Each row is a point. Each copy is the shape, with its points in the same order, turned, moved and blurred by noise. Say if it was mirrored as well.

Shape:
[[ 21  11 -36]
 [-15  -6   9]
 [ -6  28 -18]
 [  1 -45 -26]
 [ 33 -42  34]
 [ -4 -34  14]
 [ -1 -23 -17]
 [ 38 -14 -32]]
Copy 1:
[[-15 -26 -37]
 [  0  18   6]
 [-35 -17  -4]
 [  1  30 -48]
 [ 58  20 -11]
 [ 18  34  -4]
 [  2  18 -27]
 [ 11 -18 -52]]
Copy 1 is: mirrored
Copy 2:
[[-45   1  22]
 [  3  -5 -12]
 [-41  -5  -9]
 [  2 -29  37]
 [ 37  32  24]
 [ 25  -5   7]
 [ -3 -19  19]
 [-28  12  44]]
Copy 2 is: mirrored
Copy 3 (8 x 3):
[[-32  29 -24]
 [  8  -2  14]
 [-21 -11 -20]
 [ 20  49  -2]
 [ -2  43  60]
 [ 19  22  29]
 [  9  30  -3]
 [-30  52  -8]]
Copy 3 is: only turned
Copy 4, 8 rows:
[[ 25  22  39]
 [  8  -9  -7]
 [ 23 -14  34]
 [ 34  35 -19]
 [-32  34 -27]
 [  0  10 -24]
 [ 24  18  -6]
 [ 15  47  24]]
Copy 4 is: mirrored

Shape, 10 rows:
[[-35  13 -50  16]
 [  3 -22 -12   5]
 [ -4 -32  -1 -17]
 [ 23  18  -3  -4]
 [ 11   4  -4  -4]
 [  2 -22   8   3]
 [-28 -16  12  -9]
 [-14  -1  15 -24]
 [ 13  -1 -28  16]
 [ -9  -4 -17  10]]
Copy 1, 10 rows:
[[-36  42  10  27]
 [-12 -14  16  20]
 [-12 -34  -9  25]
 [ 28   4  15   5]
 [  7  -1   8  11]
 [ -5 -25   8   1]
 [-24 -19 -21  -1]
 [  1 -12 -29   2]
 [ -4   5  35  24]
 [-19   4  11  12]]
Copy 1 is: only turned
Copy 2:
[[ -1 -35  48  -2]
 [ 13  13  11   9]
 [ 31  10   0  25]
 [  4  -7 -20 -18]
 [  9  -2 -10  -2]
 [  7  17  -4  22]
 [ 13  -9   0  44]
 [ 17 -17 -19  30]
 [  3   5  17 -17]
 [  2  -6  18   7]]
Copy 2 is: mirrored
Copy 3, 10 rows:
[[-16  60  17  -8]
 [-17   1 -13 -12]
 [-24 -12   3 -30]
 [ 25   3 -15  -8]
 [  8   5  -9  -6]
 [-17 -15 -11  -2]
 [-22  -9  25   0]
 [  1 -13  22  -6]
 [ -6  28 -23  -4]
 [-13  20  -4  -2]]
Copy 3 is: only turned
Copy 4 (10 x 4):
[[-39 -47 -26 -12]
 [ -7 -10  16 -15]
 [  4   6   9 -31]
 [-28  18   2  17]
 [-19   7   1   5]
 [  8   0  12  -5]
 [ 18  -2 -16 -20]
 [  5  18 -21 -10]
 [-32 -16  14   4]
 [-15 -17  -2  -4]]
Copy 4 is: mirrored

Shape, 11 rows:
[[ 22  -8   2 -37  -2  42 -32  27]
 [-35 -29  21 -31  -3   4 -29 -38]
 [  3  18  14 -34 -12 -25  10 -21]
 [-31 -37   3  25 -11 -27   4   8]
 [-34  -6  -5  19 -50   7  33   7]
 [-17  40 -15  34  21  -9  39  30]
 [ 10 -28 -36 -30 -22  26   5 -19]
 [ 14  37 -36  36 -24  28  15  -5]
 [ 15  18  22  13  27 -34  25  -1]
 [  1  -7  20   3  -4  45  24  26]
 [-29  30 -26   2 -32 -27  42 -52]]
Copy 1, 11 rows:
[[ 14  14  19 -40  29 -20 -29 -39]
 [  7  19  33 -26 -22  32 -42  28]
 [ -6 -10   4  15 -30  30 -33 -25]
 [ -9  14   8   8  11  41  23  27]
 [ 28  13   6  26 -23   5  40   9]
 [ 37 -16 -45  45  31  31  10 -10]
 [ 25 -29  53 -20  -8   0  -2 -11]
 [ 40 -46 -27   7  -2 -22  18  -1]
 [-17 -19 -24  44  19  32 -30  -6]
 [ 27  21  10  23  25 -25  -8  -8]
 [ 33 -43  -2  38 -59  41   3   9]]
Copy 1 is: only turned
Copy 2:
[[-29  33   1 -48  27  33   4  15]
 [ -3  10  51 -28  -7  16   7 -46]
 [-25  -1  26  26  -6  23  -5 -13]
 [ 15  10  -2  -3 -17 -23  47 -18]
 [ 23  23   5   8 -34 -17   7  29]
 [ 10 -38 -44  17 -22   9  15  33]
 [  8  28  44  -5  13  33  21  28]
 [ 43   1 -21  17  20  17 -31  34]
 [-20 -44 -14  38   8  -2  13  -9]
 [-23   0   0 -28   6 -18  -7  31]
 [ 41  -5  31  60 -38  10 -15   2]]
Copy 2 is: only turned

Shape, 13 rows:
[[-16 -20  -6  44  36  17 -19  21 -31]
 [-13  24   4  22   9 -21 -13  36 -14]
 [ 25  -2  22 -14  14 -17   2  22   8]
 [-17 -19  26  38  18  -9  -5 -12 -24]
 [ -5 -23  29 -13  -3  -4   3  -7 -21]
 [-15   1  -9   3 -13  -4   2   6  17]
 [ 32  23 -26  -8 -24   8 -17   0  23]
 [-10  22  15   6   2 -11  22   2 -13]
 [-27  34  12  10  33 -10   1  -9 -21]
 [ 31 -21  19   9  16  19  19  23   8]
 [-13 -29 -14 -10  34 -25   1 -24 -16]
 [ 11  -3   7  23   1   7  -8   2  17]
 [ 17  39 -16  19 -10 -15  29   0   1]]
Copy 1 (13 x 9):
[[-23  41 -15 -26  27 -11  45  23  17]
 [  1  14 -31  -9  -9 -15  13  -4  45]
 [-25   0  -9  -2  -2  -4  -1 -39  13]
 [-15  45 -30   6  26 -28  17  12  -3]
 [ -5  24   5  16   1 -31   3 -19 -15]
 [  6 -17 -12   7 -17  -9   5  12   7]
 [ -8 -15  -9  -9 -59  29  -1   5  -7]
 [  2  18 -19  -8  -6 -34 -26  -6  14]
 [-22  40 -18   2  -9 -34 -15  19  32]
 [-32  -9  -7 -32   7  -9  12 -29 -16]
 [-14  27  18  28  29   5  -3   6  11]
 [-19   6 -28  -8  -6   2  13   3 -16]
 [ 12   6 -28 -30 -23   4 -37   7  11]]
Copy 1 is: only turned
Copy 2 (13 x 9):
[[ 13  -1   8 -36 -40  27  15  60 -12]
 [ 11 -23   8   7 -19  36  40  19 -18]
 [ -4  19  26   8   6   6  41   3   5]
 [ 15 -20   9 -35 -22 -11  26  35   7]
 [ -7  -1  11 -18 -15 -12  11   2  29]
 [  8 -12  35   2 -18   8  -4  -9 -21]
 [ 17  12  20  26  25  26 -24  -5 -20]
 [-13 -23  -2  -3  -3   1  24   0 -16]
 [  1 -24 -18   9 -24 -16  27  30 -20]
 [-24  23  43 -21   9   8  18  26  -9]
 [ 25  24  -8 -22 -39 -26  14   2  -6]
 [ 12  -2  34  -2   9   6   5  24 -14]
 [  0 -12  -2  -3  22  13   8 -14 -47]]
Copy 2 is: mirrored
Copy 3:
[[ 15   5 -32   2  54  42  19  -1 -24]
 [ 14 -23 -41  -8  14   2  -9  18 -14]
 [  4  -3   3   1 -26  25 -15  23  -9]
 [ 43   6 -16 -13  18  28  37   4  -5]
 [ 38  15  21 -20  -3  15   4   1 -16]
 [  4  10 -10   1   3 -14  -5 -10   8]
 [-23 -25  21  30   0 -18 -11  -6   9]
 [ 13  -3  -5 -27   5 -11  10  28  -2]
 [  3 -17 -21 -41  11   0  33  14 -19]
 [  0  19  13   7   7  43  -9  27  12]
 [ 12  30  -3   0  -9   7  39  -4 -45]
 [  5  -4  -3  13   7  17   8  -4  19]
 [ -8 -11  -4   8   8 -31  11  42  13]]
Copy 3 is: mirrored
